Each point is reached from the start by the listed moves, each made once or not at all, plus a little noise. Is the number of moves made odd or even? Then give how often each move was made.

Moves:
(1): -2.0 -2.3  1.6  6.8 -1.2
(2):  3.8 -1.3 -5.7  3.8 -4.6
(3): -3.3 -1.9 -1.0  0.3 -2.2
Start:  0.3 -0.6 -0.4  2.1  0.1
Points:
-1.8 -3.1  1.4  8.6 -1.2 -> odd (1, 0, 0)
-4.9 -4.6  0.2  9.0 -3.4 -> even (1, 0, 1)
-0.1 -0.9 -0.6  2.2  0.3 -> even (0, 0, 0)
-0.9 -6.2 -5.4 13.0 -7.9 -> odd (1, 1, 1)

Moves:
(1):  2.0 -0.3 -2.1  1.1  4.0  0.9 -0.5 -6.0 -1.8  2.7 -3.7
(2):  3.7  3.6 -1.8 -0.4 -1.6 -0.1 -4.8  3.2  1.8 -7.6  0.8
(3): -1.0  2.2  6.2  2.3  4.8 -0.9  2.4  6.1  3.9 -5.7  0.9
(4):  0.2 -4.8 -1.0  2.5  0.6 -1.5  0.8 -2.3 -2.1  4.0 -2.2
(5):  1.5 -4.4 -2.3 -1.8  3.1  3.3 -0.7  0.4 -0.2  0.4 -4.3
(6): -1.6 -2.5  0.3 -0.6 -3.6  7.2  4.5 -2.0 -5.9 -0.7 -1.2
(7): -1.8  1.4 -3.7  2.8  3.9  6.3  3.6 -0.2  1.6  1.0  3.2
(8):  2.2 -2.5  0.0  0.5 -2.6  5.0 -2.5 -0.3  4.3  3.0  2.4
Start:  2.0 -3.9 -0.7 -0.9 -2.4  1.5  0.8 -1.1 -0.9  1.2  0.8
Points:
 4.7 -8.7 -6.5  3.6 -5.6 19.1  2.0 -3.1 -1.5  1.0  3.8 -> odd (0, 1, 0, 1, 0, 1, 1, 1)
 3.4 -7.1  0.1  2.3  7.0 15.1  3.2  4.7  9.1 -0.2  3.1 -> even (0, 0, 1, 0, 1, 0, 1, 1)
  2.0 -10.1  -4.7   4.2  -0.4  11.5   2.2  -3.3   2.7   8.8   4.4 -> odd (0, 0, 0, 1, 0, 0, 1, 1)

Moves:
(1):  1.9  1.8  3.1  0.9  0.9  0.2  3.0  0.4 -0.1 -2.4  0.4
(2): -0.4  0.8 -0.5 -1.9 -5.4  2.5 -3.4 -5.5 -1.8  2.0  0.3
(3):  1.1  0.7  1.6  2.6 -2.1 -3.5 -5.0 -2.1  0.5 -2.8  0.6
(4): -2.2  2.9  2.2  3.7  2.7 -2.3 -1.3  1.7  1.7 -0.3 -1.5
(5):  1.4  0.7  0.6  4.6 -1.2 -0.3  0.8 -0.9 -0.4 -2.9 -1.9
(6): -0.9 -1.5  1.2 -0.3  1.9 -1.2 -3.7 -2.4 -1.8  3.1 -0.4
(7):  0.6  1.0  2.4  0.7  3.9  0.8 -0.4 -3.6  4.4  1.5 -2.1
(8):  2.6 -1.6  4.3  3.5 -2.9  5.8  6.3  2.1  1.9 -2.4  0.0
(9): -5.9 -0.2 -0.4 -1.4  2.2 -4.5  2.4  5.0 -1.2 -3.8 -1.8
(10):  2.0  0.1  1.2  6.0 -2.7 -3.5  5.2  3.7  1.4 -2.7 -1.8
(11): -1.1  0.8  1.4  4.2 -0.2 -2.6 -0.1 -1.7 -1.3 -3.5  2.8
Start: -0.5  0.6 -1.6 -0.5 -0.9 -1.9 -3.2 -0.3  3.2 -2.1 -2.5
Points:
 2.4  3.1  8.4 13.4  0.0 -1.1  6.2  3.8 12.9 -6.1 -8.0 -> even (0, 0, 0, 1, 0, 0, 1, 1, 0, 1, 0)
 -3.4   2.7   9.3  10.3   2.5  -3.9   4.2   5.6   3.2 -11.4  -7.7 -> even (1, 0, 0, 1, 1, 1, 0, 1, 1, 0, 0)
 -1.8   5.7   4.5  13.8  -8.4 -11.2  -7.7  -4.3   3.8  -9.8  -2.2 -> odd (0, 1, 1, 1, 0, 0, 0, 0, 0, 1, 1)
  3.5   1.7   5.6  13.4  -1.3 -10.2  -6.2  -6.2   6.8  -6.3  -8.0 -> odd (0, 0, 1, 0, 1, 1, 1, 0, 0, 1, 0)

Moves:
(1): -0.5  4.9 -1.3 -0.6  0.7  0.1 -0.9  0.3 -1.6 -3.5 -0.7  0.4  0.5 -1.1 -1.6
(2):  0.6  3.0 -2.1  2.2  2.1  4.2 -1.8 -2.7 -0.3  0.3 -1.0  0.8 -3.3 -1.0 -1.1
(3):  4.1 -0.6  4.4  0.2 -2.8 -0.4 -3.9 -0.1  1.4 -5.0 -0.1 -0.6  1.7 -4.6  4.3
(4):  3.5  0.0  2.3 -5.0  0.8  0.5 -1.7 -1.1  3.5  2.4  4.3 -0.8  5.0  2.1  3.2
(5):  0.6 -1.7  1.3 -4.2  1.3 -1.8 -1.0 -0.3  2.8  0.9  1.5 -0.6  3.5  0.5 -4.8
(6):  0.7 -0.7  3.9  3.4 -2.6 -0.9 -1.8 -1.4 -1.7 -3.1  1.7 -4.7 -3.5  1.2  2.1
(7):  2.7 -3.4  0.3 -1.1 -1.5  7.7 -2.1 -5.0 -0.2 -4.9  0.6  1.2 -3.7  1.2 -0.5
(8): -1.9  1.5  5.8  1.8  2.6 -0.5  1.2  0.2  0.4 -0.7 -3.1 -2.7 -6.8  0.3  0.9
(9):  3.0 -3.5  0.5  1.7  0.9 -5.1  0.3 -3.6 -1.6  3.5 -6.6  0.4  4.5  2.4  1.1
(10):  3.6  1.3  2.1 -1.8 -2.7 -0.4  0.8  1.3  0.7 -2.2 -0.1 -1.6 -0.7  2.6 -0.6
(11):  0.8 -2.4 -3.1  1.2  1.1 -2.9  0.8  0.6  2.3 -1.0 -0.8 -1.2 -1.1 -0.4 -1.5
(12):  0.2  0.9 -0.1  1.1 -0.4  0.2 -4.2  0.9  3.8 -1.4 -2.4  2.8  1.0  3.6  2.2
(13): -2.4 -1.5  3.0 -4.4 -1.5 -1.6 -5.9  0.2  0.1 -1.3 -1.2  0.8 -3.8  1.8  1.3
(14):  2.9  0.2 -3.3 -3.0  1.9  0.0  0.7  0.9 -3.4 -1.3  0.7  5.2  3.5  1.9 -1.6
Start: -1.6 -2.9  1.3  0.8  0.2 -2.3  0.3 -3.2 -1.0  0.4  0.2  0.3  0.5  0.9 -1.2
Points:
  1.1 -11.0   3.6  -3.9   1.5 -13.6  -9.5  -5.7   6.2   0.9  -9.4   2.3   4.5   9.3  -3.6 -> odd (0, 0, 0, 0, 1, 0, 0, 0, 1, 0, 1, 1, 1, 0)
  2.3  -1.0  10.2   1.9   3.4  -8.4 -13.7  -9.7   3.8  -4.3  -9.6  -3.9  -7.0   9.6   5.3 -> odd (1, 1, 0, 1, 0, 1, 0, 1, 1, 0, 1, 1, 1, 0)
  6.9 -13.5  12.8  -8.9  -2.6  -3.6 -11.8 -14.3   1.9  -2.4   0.8  -3.1   2.8  10.1   1.7 -> even (0, 0, 0, 1, 1, 1, 1, 0, 1, 0, 0, 0, 1, 0)
  7.9  -1.8   5.9 -12.1  -0.9  -9.1 -12.9  -1.1   5.9 -10.1   3.2   0.7   4.8  12.9  -2.3 -> odd (1, 0, 0, 1, 1, 1, 0, 0, 0, 1, 1, 1, 1, 1)
 11.8  -3.8   2.9  -5.7   0.2   9.4  -8.2 -11.6  -0.1  -8.3   4.9   5.8   3.7   0.2   2.5 -> odd (0, 1, 1, 1, 0, 0, 1, 0, 0, 0, 0, 0, 0, 1)

Moves:
(1):  0.7 -1.4  2.0  1.0 -0.5 -1.0  0.9  4.0 -5.0 -2.2 -0.9 -1.3  1.7  0.0 -1.4  3.2  0.2 -0.3 -1.0  1.7  2.0
(2): -0.4  0.4 -0.2 -1.9  1.1  0.8 -2.3  2.3 -0.1  0.0 -1.4 -4.7  0.6  0.9  0.1  2.1 -0.6  1.1  2.4  3.3  1.2
(3):  0.4 -3.8 -0.1 -0.2 -0.3  1.7  4.0 -0.4 -0.3 -2.2  0.3 -4.2  0.2 -3.8 -2.6  6.2  1.2 -2.1  1.4 -3.0  0.0
(4): -4.1 -1.0  0.5 -3.4 -0.6  3.3 -1.9 -1.0  1.3 -0.4 -2.4  2.0 -3.8 -0.5  1.2 -0.3 -1.4  1.9 -1.7 -0.1 -2.6
(5):  0.2  2.3 -2.8 -3.5  1.5  0.0 -0.9  0.1  0.2  1.0 -2.1  2.4  0.3  0.5  3.3 -0.6 -0.5  0.5 -0.9 -2.5 -0.1
(6):  1.2  2.6 -1.8 -0.6 -0.4  4.7  3.1  1.9 -2.1  1.4 -0.4 -1.0 -0.5  0.5  1.7 -0.8  0.0 -1.9 -1.9  0.9 -2.4
(7):  2.4  1.5  0.6  5.9  1.9 -3.2 -2.1  4.8 -1.1  0.7  2.3 -5.7 -1.1 -2.1  0.4  1.0 -1.7  2.0 -2.0 -0.6 -1.3
(8):  1.8 -0.2  1.1 -1.1 -1.6  1.1 -2.7  1.8  0.8 -2.5  2.7  1.2 -2.8  1.7 -1.0 -1.7  0.1 -1.5 -1.0 -0.8  1.1
(9):  1.1 -1.0 -2.7 -3.0 -0.4  1.2  0.4 -0.7 -2.0 -2.0 -2.5  2.1 -1.4  0.3 -0.8  1.0 -4.3  0.6 -1.5  0.1 -6.3
(10): -0.5  0.3  3.0 -1.6  1.9  1.3 -3.1  0.6  1.3  1.2 -2.5  5.0  1.6  1.5 -1.6 -2.0 -2.2  3.4  1.9 -4.4 -1.0
(11): -1.3  0.9  0.3  5.7 -0.1 -5.9  4.1  4.4  4.1  7.8 -4.9 -3.0 -0.6  1.1  2.6 -2.0  1.5 -3.0  3.1  0.5  1.1
(12): -0.3 -2.1 -0.8  1.2  2.9 -0.9  0.8  3.3  1.5  0.9  0.4  0.9  1.2  1.1 -0.7  1.4  1.1  1.5  1.4  1.9 -0.7
(13): -6.4  4.1  4.9 -0.3  3.5 -1.5  2.4 -1.0  0.7 -2.0  2.6  2.9 -4.5  3.8  0.5 -0.8  0.6  1.9  2.2 -0.7  3.0
(14): -0.9 -0.7 -2.1 -1.4  0.4 -0.7  0.2 -3.5 -1.3  0.9 -1.1 -0.5 -1.5  2.3 -3.4 -1.7  1.1  1.1 -0.9 -0.8  1.2
(15): -4.3  0.3 -2.4 -1.6 -0.2 -0.6  0.7 -2.9 -3.2  3.8  2.2  0.2 -2.5 -0.8 -0.9 -3.2 -1.0 -3.2  3.1 -0.8 -0.9
(16): -6.7  3.8  1.1 -4.3  3.4 -0.9 -2.9 -1.3  1.2 -2.4 -1.5  1.2  0.5 -1.5 -0.4 -8.7 -3.6 -0.8 -3.1  0.6  4.3
(17): -4.2  2.7 -1.3 -4.4 -2.3 -0.6  1.5 -1.6  2.2  0.1  3.7  1.9 -0.5 -0.5 -0.1 -0.2 -1.3  0.8 -1.4  1.4  2.0
(18): -0.4  0.2 -6.1  0.3 -3.1  4.5  3.1  4.1 -1.6 -1.8  0.4 -5.6  3.5 -0.9  6.0 -1.4 -1.1  5.3 -0.1 -0.4 -1.9
(19): -0.9  3.1 -2.8  0.3 -0.6  2.0 -0.4  0.9 -0.8  0.3 -3.4  1.4 -2.0 -0.6 -4.2 -1.3 -3.6  0.3 -1.3  1.1  5.3
(20): -0.2  0.7  0.0  5.1 -0.5 -0.5 -1.5  0.6 -1.4 -1.0  0.9 -0.7  0.5  1.0 -1.7  0.9  0.7 -2.0 -3.2 -1.4 -1.0
Start:  0.5  3.1 -0.3 -2.2  0.5 -1.6  2.5 -5.2  4.1 -0.2 -5.0  2.8  0.6 -2.0 -2.9 -2.0 -1.1 -3.9 -5.0 -2.8  0.6
Points:
-12.0   4.5  -3.3  -2.8   7.8  -9.1   9.4  -3.0   3.6   9.2  -9.9   0.9  -7.9   6.2  -5.7  -5.5  -3.3  -4.4   5.3   0.8  -0.2 -> odd (0, 1, 0, 0, 0, 0, 0, 0, 1, 0, 1, 1, 1, 1, 1, 0, 0, 0, 0, 0)
-10.2   8.6  -7.7  -2.3  -0.6  -1.0  17.3   0.4  -6.1   5.6 -10.1  -2.5  -5.3   5.2   0.9  -8.5  -3.7  -4.2  -2.8  -2.6  -3.3 -> even (1, 0, 0, 0, 0, 1, 0, 0, 1, 0, 1, 0, 1, 1, 1, 0, 0, 1, 0, 0)
-5.2 12.6  2.0  3.3  1.8  2.8  6.9  0.7 -4.4 -3.9 -6.6  4.4 -4.5  2.3 -8.5 -0.5 -2.9 -6.4 -9.7 -1.3  8.3 -> odd (1, 0, 0, 0, 0, 1, 0, 0, 0, 0, 0, 0, 1, 0, 0, 0, 0, 0, 1, 1)
-14.3  16.6  -6.2  -3.6   7.1  -3.5  10.9  10.3   7.3   2.5  -6.9  -7.9  -2.6   0.5   6.3 -10.6 -10.2   3.7  -5.7   4.5   0.2 -> even (0, 1, 0, 0, 0, 1, 1, 0, 1, 0, 1, 1, 1, 0, 0, 1, 1, 1, 0, 0)
 -6.9   7.6  -7.7  -3.4   3.3  -1.4   7.2   8.4  -2.8   5.5 -10.8  -8.3  -0.8  -3.5  -0.1 -13.7  -6.5  -4.5  -6.4 -12.7   2.6 -> even (1, 0, 1, 0, 1, 1, 1, 1, 0, 1, 1, 0, 0, 1, 1, 1, 0, 1, 0, 0)
-10.0   9.2  -8.5 -13.4  -2.2   1.7   4.6  -4.5   4.1  -7.0  -5.2   2.2   1.9  -4.3   1.6 -11.1 -11.2   1.7 -10.8  -0.9  -1.0 -> even (0, 0, 0, 0, 0, 0, 0, 0, 1, 0, 0, 0, 0, 0, 0, 1, 1, 1, 0, 0)
-14.7   1.9  -2.4  -5.5   0.4  -2.4   8.8   1.7   5.6   9.1 -12.2   6.2  -4.7  -4.9 -10.1  -0.2  -6.9  -5.1   0.8  -4.6   6.1 -> odd (1, 0, 1, 1, 0, 0, 0, 0, 0, 1, 1, 1, 0, 0, 1, 0, 1, 0, 1, 0)
 -6.2   3.3  -1.7  -5.5   4.2  -3.0  -1.3   0.7   6.0  10.1 -11.7  -3.8  -9.1  -1.2  -4.6  -4.5  -5.0  -4.0   0.5 -11.7  -0.4 -> even (0, 1, 1, 1, 1, 0, 1, 1, 0, 1, 1, 0, 0, 1, 1, 0, 0, 0, 0, 0)
 -7.6   0.0  -3.3  -0.4   6.7  -7.4   5.5   3.2   0.6  -0.1 -15.9  -7.2   2.4  -0.2 -11.3   0.0  -3.1  -8.4  -6.0   0.1   2.1 -> odd (1, 1, 1, 0, 0, 0, 0, 0, 1, 0, 1, 1, 0, 1, 0, 1, 0, 0, 0, 1)
-17.5   5.1  -4.5  -0.8   5.9   4.5  11.8   3.4   3.0   8.3 -10.3  -6.1  -5.7   4.1  -2.0  -3.3  -0.4  -0.2   2.9  -8.0  -3.8 -> even (0, 1, 1, 1, 0, 1, 0, 0, 0, 1, 1, 1, 1, 1, 1, 0, 0, 1, 0, 1)
